Each row of a before or after table is a point. One or more steps were done to the points. Then noise was added and the rows were shuffled. The steps act on how far a point lies along the listed directions, d1 being the first. Name the steps. A step turns or swaps two directions, mirrors them in a line or flattens them onto one, adds a multiple of one to another, or multiplies one. Angles are multiples of 10 degrees, from the lower direction toward the higher: turns from -170 to 170, lines from 10 to 170 but not 90. Use the fewest steps. Two steps may share a direction if one is a turn and the other turns, adds or multiplies; they go together, in the order done. Otherwise the lowest direction goes first.

Directions:
(1): -0.15	+0.04	-0.52
(2): +0.48	-0.20	-0.15
(3): -0.20	-0.50	+0.01
Before:
-0.13	-0.67	+0.28
+0.12	-0.80	-0.35
-0.01	+0.38	+0.44
+0.06	+0.24	-0.55
+0.04	+0.22	-0.13
+0.37	+0.16	+0.00
-0.13	+0.37	+0.03
+0.18	+0.19	+0.33
+0.12	-0.07	-0.38
+0.27	-0.56	-0.46
After:
+0.35	-0.66	-0.04
+0.30	-0.22	-0.16
-0.26	-0.38	+0.30
-0.05	+0.20	+0.33
+0.22	+0.09	+0.19
+0.12	+0.14	-0.09
+0.48	-0.44	-0.04
-0.14	+0.26	-0.19
-0.28	+0.41	+0.19
+0.39	+0.02	-0.41
Steps: turn d1 and d2 by 40 degrees; multiply d3 by 0.7

Directions:
(1): +0.39	-0.09	+0.02	-0.29	+0.57	+0.18	-0.41	+0.13
(2): -0.05	-0.38	-0.14	+0.55	+0.42	-0.35	+0.03	-0.14
(3): -0.26	-0.31	-0.45	+0.02	+0.03	+0.49	+0.17	+0.39
(4): +0.20	-0.56	+0.01	-0.34	-0.29	-0.41	+0.04	+0.24
(5): -0.05	-0.30	+0.65	-0.01	+0.16	+0.30	+0.38	-0.08
(6): +0.31	-0.16	+0.17	+0.49	-0.39	+0.27	-0.40	+0.11
Before (10 x 8):
-0.26	+0.35	+0.25	-0.23	-0.31	+0.17	+0.19	+0.08
-0.14	+0.64	-0.63	+0.31	+0.17	-0.27	-0.26	-0.47
+0.14	+0.01	+0.25	-0.49	+0.05	+0.43	+0.14	+0.08
+0.22	-0.46	-0.11	-0.10	-0.21	-0.46	-0.01	+0.09
+0.15	-0.35	+0.23	-0.15	-0.19	-0.59	+0.07	-0.10
+0.38	-0.04	+0.12	+0.11	-0.46	-0.49	-0.05	-0.15
-0.06	+0.47	-0.22	+0.54	+0.15	-0.09	-0.26	-0.19
-0.05	-0.55	+0.08	+0.35	-0.14	-0.77	+0.15	-0.01
+0.03	+0.04	-0.02	-0.08	+0.06	+0.72	-0.09	+0.10
-0.01	+0.61	-0.10	+0.36	+0.38	-0.05	-0.21	-0.36
After:
+0.10	+0.11	+0.01	-0.22	+0.35	+0.66	-0.15	+0.05
-0.17	-0.51	+0.07	+0.63	-0.53	-0.68	+0.20	-0.06
+0.22	+0.04	+0.07	+0.35	-0.63	-0.33	-0.02	-0.20
-0.20	+0.59	-0.32	+0.39	+0.23	-0.15	-0.06	-0.22
-0.26	+0.61	-0.71	+0.13	+0.11	-0.47	-0.07	-0.39
+0.17	-0.39	+0.23	+0.09	-0.39	-0.42	+0.04	-0.02
+0.31	-0.45	-0.09	+0.12	-0.34	-0.32	-0.15	+0.12
-0.48	+0.32	+0.19	-0.20	-0.54	+0.08	+0.35	+0.06
+0.28	-0.02	+0.29	-0.58	+0.25	+0.42	-0.04	+0.08
-0.10	+0.54	-0.18	+0.05	+0.59	-0.20	-0.06	-0.31
Steps: multiply d1 by 2; multiply d3 by 0.7; turn d4 and d6 by 30 degrees

Directions:
(1): -0.25	-0.69	-0.45	-0.05	-0.05	-0.31	-0.20	+0.23	+0.01	-0.04	-0.26	-0.41
(2): +0.27	+0.12	-0.18	+0.30	+0.49	-0.35	-0.42	+0.10	-0.40	-0.45	+0.17	+0.19
(3): +0.46	+0.24	-0.44	+0.12	-0.21	-0.17	-0.19	-0.51	+0.35	+0.09	-0.45	+0.04
(4): -0.16	+0.33	+0.22	-0.43	-0.39	-0.33	-0.04	+0.21	-0.34	-0.28	-0.54	+0.15
Before:
-0.01	-0.27	-0.29	+0.12	+0.14	-0.20	-0.14	+0.06	-0.14	-0.21	-0.14	-0.11
+0.23	-0.41	-0.40	+0.11	-0.05	+0.01	-0.28	-0.28	+0.11	+0.04	-0.26	-0.04
-0.03	-0.31	-0.31	+0.02	+0.13	-0.40	-0.24	+0.00	-0.25	-0.18	-0.21	-0.15
-0.28	+0.02	+0.33	-0.52	-0.43	+0.06	+0.46	+0.06	+0.17	+0.12	+0.11	-0.04
-0.25	+0.16	+0.14	-0.34	-0.31	-0.03	+0.08	+0.23	+0.21	+0.06	-0.07	-0.03
+0.17	-0.19	-0.22	+0.21	+0.12	-0.11	-0.24	+0.18	-0.02	+0.03	+0.08	-0.12
+0.22	-0.23	-0.47	-0.03	+0.06	-0.56	-0.25	+0.03	-0.11	-0.20	-0.45	-0.15
-0.01	+0.51	+0.50	-0.32	-0.37	+0.27	+0.22	+0.04	+0.00	-0.14	-0.09	+0.42
-0.27	+0.18	+0.26	-0.11	-0.14	-0.10	+0.07	+0.37	-0.11	+0.07	-0.01	+0.18
-0.29	+0.49	+0.65	-0.67	-0.48	+0.14	+0.21	+0.17	-0.16	+0.15	-0.34	+0.17
After, 10 rows:
+0.15	+0.78	+0.62	-0.13	+0.01	+0.22	+0.09	+0.13	-0.30	-0.45	+0.18	+0.68
-0.14	+0.17	+0.44	-0.16	+0.34	-0.25	+0.00	+0.47	-0.57	-0.51	+0.66	+0.30
-0.05	+0.92	+0.94	-0.34	+0.27	+0.01	-0.07	+0.42	-0.83	-0.41	+0.29	+0.63
-0.10	-0.34	-0.25	-0.11	-0.12	-0.01	+0.06	-0.09	+0.18	+0.08	-0.31	-0.23
+0.44	-0.01	-0.63	-0.18	-0.49	-0.39	-0.07	-0.50	+0.49	+0.22	-0.95	-0.19
-0.13	-0.25	-0.24	-0.15	-0.25	-0.15	+0.05	-0.23	+0.10	+0.15	-0.39	-0.23
+0.64	-0.32	-0.89	+0.17	-0.30	-0.14	-0.42	-0.72	+0.45	+0.14	-0.74	-0.10
-0.47	+0.24	+0.64	-0.13	+0.11	+0.02	+0.20	+0.68	-0.42	-0.07	+0.37	+0.31
+0.01	-0.36	-0.25	+0.04	-0.16	+0.03	-0.05	+0.11	+0.21	+0.32	-0.10	-0.25
-0.09	+0.36	+0.19	-0.11	+0.14	-0.18	-0.15	+0.35	-0.17	-0.31	+0.21	+0.19
Steps: add -0.7 times d4 to d1; multiply d2 by -1; multiply d3 by 3
